Each row of a before or after table is a point. One or more steps were done to the points. Then noise was added and the rows were shuffled. The steps act on columns, c1 being the first. Name the steps. A step turns or swaps two columns, mirrors them in a line or flattens them onto one, adds a multiple of one to another, or multiplies or shifts one. Angles are multiples of 10 degrees, from the lower column toward the higher: turns from -170 to 170, lines from 10 to 170 but not 90. Use the fewest steps. Two steps may share a column if one is a turn and the other turns, adds or multiplies; they go together, in the order done. Otherwise the lowest column goes first.
(in the rows, 128 means zero)

Before (12 x 2):
[[107  81]
 [115 100]
 [ 94 111]
 [105  93]
 [ 92 220]
 [206  87]
 [142 159]
 [ 95 131]
 [168  96]
 [140 124]
 [ 91 141]
 [114 100]]
After (12 x 2):
[[219  91]
 [125 141]
 [131  96]
 [141  91]
 [ 80 107]
 [112  92]
 [159 143]
 [ 92 104]
 [ 94 166]
 [ 89 205]
 [101 116]
 [100 117]]
Steps: swap c1 and c2

Before (11 x 3):
[[200 150 146]
 [150 118 149]
 [121 138 146]
 [115 127 138]
 [143 132 146]
 [119 130 112]
 [114 149 128]
 [189 132 111]
 [134  59 148]
 [119 149 143]
 [127 145 149]]
After (11 x 3):
[[134 105 116]
 [119 153 125]
 [192 186 126]
 [132 176 130]
 [ 85 248 125]
 [115  87 106]
 [122 111 130]
 [114 115 131]
 [129 108  92]
 [105 239  94]
 [112 100 122]]
Steps: turn c1 and c2 by 110 degrees; multiply c2 by 2; shift c3 by -20

Before (8 x 4):
[[134 141 103 151]
 [113 166  96 167]
 [153 139  78 142]
 [119 144 219 100]
 [131 189  60 136]
 [111 153  90 147]
 [ 63 113 180 105]
 [ 98 134 152  68]]
After (8 x 4):
[[149 160 108 116]
 [195 152  90 104]
 [106  82 162 147]
 [152 192 106 131]
 [173 156 108 119]
 [163 112 201 179]
 [173 208 110  81]
 [138 109 185 107]]
Steps: shift c1 by 40; turn c3 and c4 by 50 degrees; turn c2 and c3 by 30 degrees

Before (12 x 6):
[[ 94 122 165 150 184 114]
 [ 50  66 171 103 150 137]
 [118 176  55 151 166  89]
 [130 192 130 126 156  88]
 [110 153  72 146 189  95]
 [112 107 194 145 108 116]
 [127 161 165 105 136  84]
 [128 132 195  88 114 116]
 [119 198  63 146 146 116]
 [175 185 175 124 142 111]
 [111 148 162 137 173 161]
 [139  77 141 105 155 105]]
After (12 x 6):
[[116 171 170 178  54 138]
 [127 150 112  97 190 149]
 [131 177 155 173 130 163]
 [113 155 146 185  59 163]
 [125 185 137 130 162 155]
 [189 160 137 162 178 165]
 [ 28 113 149  68 168 103]
 [108 102 174 152 163 154]
 [103 165 187 159  73 120]
 [145 143 154  73 145  94]
 [ 83 130 181 143 168 107]
 [105 127 105 128 195 102]]
Steps: multiply c1 by 1.3; turn c2 and c4 by 40 degrees; turn c2 and c6 by 70 degrees; swap c3 and c5

Before (13 x 8):
[[103 140 188 202 129 177  86 177]
 [ 80  41  94 165 144 142  86  80]
 [124 102 173 170 142  64 126 112]
 [138 136 133 158 150 128 127 142]
 [ 74 156 105 212 177 183 129 101]
 [ 72 119  94 189 124 144 166  67]
 [111  69 100 168  96  99 125  66]
 [163 153 167 124 144  80 172 165]
 [169 161 117 116 130  95 119 165]
 [ 70 125 112 105 174 113 102 120]
 [ 98 128  94 169 111 121 153 162]
 [ 80 143  84 132 120 176 194  82]
 [107 109 103 131 183 176 161 166]]
After (13 x 8):
[[133 134 136  96 119 127 129 107]
 [ 93 224  80 121  92 173 123 161]
 [105 130  76  39  72 142 181 128]
 [171 104 163 124 131  72 103  89]
 [100 196 109 109 123 125  97 195]
 [186 143  99  54 150 183 160  87]
 [ 96 159  75  79 103 100 158 186]
 [ 84 120  82 120 113  84 195 173]
 [ 92 146 101  86 165 103 127 103]
 [116  90 171 128 144 122  94  94]
 [103 148 108 132  97 115 187  66]
 [113 124  70 152  85 149 106 111]
 [173 167 120  96 108 111  68 136]]
Steps: swap c1 and c3; turn c2 and c4 by -160 degrees; turn c5 and c8 by -150 degrees; turn c6 and c7 by 70 degrees

Before (14 x 9):
[[117  96  96 131 135 176 155  93 121]
 [116 125 123 137 157 124 138 145 139]
 [ 80  98 116 133 133 156 135 145  99]
 [ 91 119 109 148 142 162 100 148 128]
 [ 96 155 126 163  96 132 102 113 135]
 [108 128 137 140 123 131 151 151 136]
 [118  94 129 130 120 113 112 145 142]
 [139 104 137 152 132 150 106 119 154]
 [138 151 157 115 127 128  99 112 139]
 [120 142 158 149 133 154 121 127 135]
 [143  97 109 184  88 149  99 145 120]
 [138 102 101 124 109 163 100 117 149]
 [117 108 103 149 107 122 112 100 129]
 [116 148 152 162 129 160 138  88 143]]
After (14 x 9):
[[159 110 130 135 121  89 136 151 116]
 [155 119  92 145 143 216 105 147 115]
 [173 126 104  80 156 180 130 162  98]
 [113 110 122 128 106 117 147 128 115]
 [117 144 160 112 116 207  98  99  95]
 [159 128  97 113 124 113  96 127 113]
 [143 176 126 105 109 138 102 143 101]
 [137 136 139 123 111 137 159 118 115]
 [118 138 168 116 119 192 123 133 109]
 [147 102  86 121 116 248 112  87 131]
 [139 106 140 126 136 183 109 143  92]
 [112 144 167 145 138 128  99 146 128]
 [132 120 104 111  88 214 131 162 114]
 [156 112 112 105  81 198 147 131 146]]
Steps: turn c1 and c5 by 110 degrees; turn c1 and c2 by 40 degrees; multiply c3 by 1.3; turn c4 and c9 by -140 degrees; multiply c6 by 2.5; turn c7 and c8 by -60 degrees

Before (10 x 11):
[[115 178 171 158 127 214  99 121 134 153 135]
 [143 108  77 137 153 158 124 164  98 132 123]
 [126  68 162 131 176  66  95 159 123 162  83]
 [149 135  41  91 150  56 108 102 145  86 109]
 [133 127 132 146 196  89 123 110 145 172 142]
 [169 161  82 169  60 139 141  65 137 112 156]
 [137 132  77 124 122 161 141  61 109  89 140]
 [ 45 155 107 165 141 156 100 108 171 108 133]
 [147 179 144 186 128 130 165 112 134  89 130]
 [ 87 170 102 138 104 159  95 150  65  72 180]]
After (10 x 11):
[[133 124  92 140  75  94 125 216 142 150 133]
 [144 115 101 138  71 158 127 133  94  97 151]
 [ 50 123 128 168  95 161  69 191 174 106  95]
 [143 113 116  90 166  57  87 123 146  61 110]
 [145 145 145 119 180 168 158 160 110  84 129]
 [175 157 120 164 179 142 164 162 134  91 111]
 [111 153 124 159 102 217  74 170 138 166  94]
 [ 86 222 170 138 125 148  53 110  60  92 139]
 [132  62 117 130  72  66  65 140 126 157 159]
 [158 147 169 187  84 130 203 214 139 128  85]]
Steps: add -0.5 times c9 to c11; turn c2 and c11 by -60 degrees; turn c3 and c10 by 60 degrees; multiply c10 by 0.7; add 1.5 times c4 to c5; turn c5 and c8 by 130 degrees; multiply c7 by 2
